Each row is a point. Before rounding, the points of a table are all equally far from one centre. They may lie mostly on one side of it. Write the centre, to within rounding.

Points:
-0.053 -0.020 0.018
-0.041 -0.023 -0.015
-0.053 -0.019 -0.007
-0.022 -0.023 -0.020
-0.030 -0.032 0.018
-0.059 -0.011 0.018
-0.041 -0.030 0.001
-0.023 -0.033 0.000
Centre: -0.025 0.005 0.007

Points:
0.009 0.009 0.030 0.006 -0.031 0.011 0.006 -0.022 -0.030 -0.027 -0.010 -0.029
0.037 0.008 0.051 0.027 -0.030 -0.003 0.010 -0.009 -0.002 -0.014 -0.032 -0.038
0.059 0.014 0.038 0.020 -0.068 -0.018 -0.032 -0.025 -0.012 -0.023 -0.064 -0.005
0.062 -0.003 0.013 0.026 -0.010 0.040 -0.022 -0.041 -0.044 0.009 -0.023 -0.038
0.033 0.022 0.013 0.030 0.017 -0.006 -0.026 -0.047 0.005 0.012 -0.041 -0.007
0.050 0.012 0.038 -0.001 -0.043 -0.041 -0.010 -0.053 -0.016 -0.013 -0.015 -0.043
0.036 0.009 0.062 0.008 -0.015 0.011 0.000 0.005 -0.011 0.007 -0.002 -0.038
0.021 0.020 0.041 -0.001 -0.025 -0.032 -0.025 0.018 -0.016 0.023 -0.013 -0.054
0.038 0.040 0.045 0.017 -0.033 -0.008 -0.010 -0.005 0.000 0.035 -0.028 -0.057
0.009 0.005 0.020 0.008 -0.021 0.018 -0.003 -0.001 -0.009 0.015 -0.032 -0.055
0.051 0.029 0.039 -0.001 -0.026 -0.002 0.012 -0.014 -0.020 -0.012 -0.006 -0.041
0.059 0.024 0.041 0.029 -0.027 0.003 -0.020 -0.062 0.004 -0.023 0.008 -0.039
0.061 -0.022 0.058 -0.001 -0.019 0.023 -0.012 -0.016 -0.006 0.012 -0.028 -0.023
0.020 0.018 0.062 0.040 -0.036 -0.023 -0.029 -0.022 -0.033 0.010 -0.005 -0.058
0.041 -0.019 0.050 -0.007 -0.026 0.017 -0.004 -0.022 -0.021 -0.010 0.019 -0.036
0.050 0.014 0.027 0.023 -0.003 0.010 0.006 0.018 -0.034 -0.005 -0.023 -0.006
0.014 -0.004 0.038 -0.021 -0.045 0.024 -0.002 -0.019 0.004 0.013 -0.034 -0.023
Centre: 0.043 0.004 0.008 0.026 -0.048 -0.006 -0.038 -0.016 -0.009 0.017 -0.001 -0.007

Points, 30 rows:
-0.003 -0.032 -0.008 -0.040 0.027 -0.001 0.005 0.090 0.023 0.008 -0.020 0.026 -0.010 0.024 -0.018 0.012 -0.026 -0.020 -0.022 -0.017 -0.028 0.048 0.032 0.000
-0.021 -0.038 -0.004 -0.001 0.000 -0.044 -0.012 0.034 0.062 -0.013 -0.001 0.006 -0.013 -0.001 -0.033 0.015 -0.007 0.021 0.022 -0.008 0.016 0.019 0.008 0.038
-0.034 -0.037 -0.011 -0.052 -0.019 0.024 -0.029 0.051 0.023 -0.021 -0.039 0.057 -0.065 0.029 0.004 0.034 -0.014 0.032 -0.021 -0.020 0.000 0.035 0.027 0.013
-0.019 -0.033 0.038 -0.053 0.033 -0.011 -0.014 0.034 0.050 0.011 -0.034 0.005 -0.012 0.045 0.030 -0.008 -0.025 0.030 -0.017 -0.013 -0.017 0.055 0.025 0.033
-0.019 0.005 -0.007 -0.022 0.004 0.004 0.021 0.013 0.029 0.014 -0.053 0.027 0.049 0.008 -0.028 0.010 -0.024 -0.007 -0.038 -0.022 -0.024 0.021 0.046 -0.004
-0.044 -0.033 -0.006 -0.045 0.003 -0.028 -0.014 0.032 0.076 -0.004 -0.007 0.016 -0.026 -0.003 0.014 0.026 -0.035 0.033 -0.055 0.006 0.008 0.029 0.034 0.040
-0.047 -0.013 -0.022 -0.045 0.018 -0.029 0.009 0.040 0.067 0.010 -0.036 0.016 0.003 0.022 0.025 -0.007 -0.020 -0.023 -0.046 -0.014 0.004 0.023 0.053 0.017
-0.028 0.010 -0.027 0.008 0.010 -0.011 -0.003 0.032 0.017 0.021 0.001 -0.017 -0.005 0.037 0.027 -0.029 0.025 0.025 0.005 -0.014 0.027 0.037 0.000 0.029
-0.020 -0.026 0.037 -0.067 -0.016 -0.028 0.002 0.022 0.059 0.029 0.029 0.036 -0.012 0.010 0.024 0.029 0.005 0.043 -0.011 -0.014 -0.007 0.038 0.038 0.027
-0.010 -0.029 0.001 -0.004 -0.020 0.019 -0.001 0.027 0.019 0.014 0.025 0.008 0.005 0.035 -0.009 0.015 -0.030 0.040 -0.047 0.016 0.016 0.072 0.016 0.003
-0.040 -0.026 0.004 -0.044 -0.017 -0.017 -0.010 0.005 0.038 -0.007 -0.054 -0.040 -0.012 0.039 0.052 0.019 -0.039 0.017 -0.019 -0.001 -0.006 0.082 0.037 0.031
0.003 -0.042 0.023 -0.030 -0.018 -0.009 -0.005 0.066 0.056 -0.003 -0.023 0.015 -0.004 0.031 -0.033 -0.014 -0.013 0.029 -0.009 -0.047 -0.029 0.041 0.047 0.030
-0.012 -0.039 -0.021 0.009 -0.052 -0.018 0.042 0.032 0.024 0.002 0.021 -0.003 0.020 0.023 0.010 0.022 -0.018 0.009 -0.027 0.000 -0.003 0.074 0.064 0.021
-0.020 -0.045 -0.041 -0.020 0.007 -0.027 -0.009 0.014 0.069 0.015 -0.015 0.015 0.041 0.017 -0.034 -0.004 0.008 0.016 -0.012 0.020 -0.047 0.034 0.045 0.015
-0.009 -0.012 0.007 -0.036 -0.033 -0.026 -0.018 0.045 0.049 0.005 0.000 0.004 -0.010 0.046 -0.004 -0.009 -0.056 0.021 -0.036 0.019 -0.043 0.048 0.039 -0.009
-0.052 -0.019 0.013 -0.031 -0.021 0.029 0.012 0.040 0.031 0.026 -0.028 0.015 -0.006 0.040 -0.015 0.051 -0.011 0.032 -0.054 0.019 -0.018 0.022 0.020 0.010
-0.005 -0.028 -0.021 -0.008 -0.022 -0.032 -0.005 0.070 0.026 0.015 -0.017 0.009 -0.011 0.013 -0.005 0.016 -0.030 0.015 -0.017 -0.044 0.036 0.052 0.037 0.035
-0.023 -0.024 0.010 -0.018 -0.011 -0.010 -0.017 0.026 0.084 0.003 -0.031 0.019 -0.003 0.000 -0.005 -0.004 0.016 0.073 -0.040 -0.013 -0.017 0.037 0.011 0.038
-0.024 -0.034 0.021 -0.035 -0.013 -0.028 -0.027 0.027 0.032 0.020 0.010 -0.011 -0.013 0.022 -0.018 0.003 -0.042 0.009 -0.042 -0.014 0.014 0.022 0.031 0.004
-0.028 -0.067 -0.007 -0.012 -0.016 0.010 0.011 0.030 0.061 -0.024 -0.033 -0.004 0.015 -0.007 -0.016 0.006 -0.012 0.047 0.001 0.015 0.025 0.004 0.060 0.012
-0.006 -0.033 0.002 -0.010 0.004 0.014 -0.028 0.052 0.035 0.029 0.019 0.042 0.004 0.021 -0.019 0.023 -0.041 0.043 -0.005 -0.017 -0.013 0.037 0.027 0.016
-0.017 -0.008 -0.008 -0.019 -0.006 -0.007 0.002 0.057 0.063 -0.003 -0.016 -0.031 0.017 0.066 -0.002 0.002 -0.011 0.015 -0.023 0.040 0.011 0.053 0.011 0.004
-0.036 -0.014 0.027 -0.015 -0.007 0.007 -0.015 0.028 0.080 -0.026 0.001 -0.005 0.010 0.019 -0.008 -0.006 -0.019 0.036 -0.016 -0.040 -0.036 0.072 0.019 0.039
-0.027 -0.043 0.005 -0.047 -0.010 -0.026 -0.013 0.044 0.020 0.004 -0.013 -0.004 -0.018 0.063 -0.038 0.009 -0.026 -0.003 -0.041 0.006 -0.006 0.039 0.022 0.019
-0.004 -0.022 0.030 -0.058 0.025 -0.001 0.006 0.038 0.034 0.019 -0.021 0.004 -0.025 0.029 -0.031 0.022 -0.027 0.022 -0.045 -0.023 -0.003 0.030 0.047 0.005
-0.026 -0.037 -0.016 -0.046 -0.012 0.019 0.014 0.035 0.054 0.028 -0.028 0.004 -0.018 0.014 -0.019 -0.013 -0.014 0.044 -0.022 -0.023 0.033 0.042 0.036 0.050
-0.006 -0.054 0.009 -0.042 -0.013 -0.039 -0.029 0.013 0.040 -0.021 -0.003 0.032 0.017 0.035 0.001 -0.001 -0.039 0.055 0.024 -0.029 -0.003 0.038 0.025 0.010
-0.038 -0.001 0.003 -0.015 -0.001 -0.019 -0.013 0.019 0.030 0.042 -0.008 0.000 0.005 0.026 0.005 0.014 -0.048 0.062 -0.019 0.005 -0.001 0.019 0.010 0.029
-0.049 -0.032 0.000 -0.029 0.032 -0.016 0.001 0.031 0.058 0.033 -0.001 0.026 -0.007 0.028 0.009 0.010 0.010 0.013 -0.017 -0.015 -0.006 0.015 -0.004 -0.007
-0.060 -0.019 0.034 -0.018 -0.017 -0.009 0.001 0.021 0.058 0.034 -0.017 0.024 -0.028 0.037 -0.008 0.010 -0.010 0.018 -0.014 -0.002 -0.009 0.032 0.045 0.018
Centre: -0.010 -0.009 -0.020 -0.039 -0.015 0.003 -0.005 0.024 0.022 -0.020 -0.013 0.002 0.000 0.011 0.017 0.019 0.007 0.018 -0.006 -0.004 -0.019 0.034 0.036 0.018
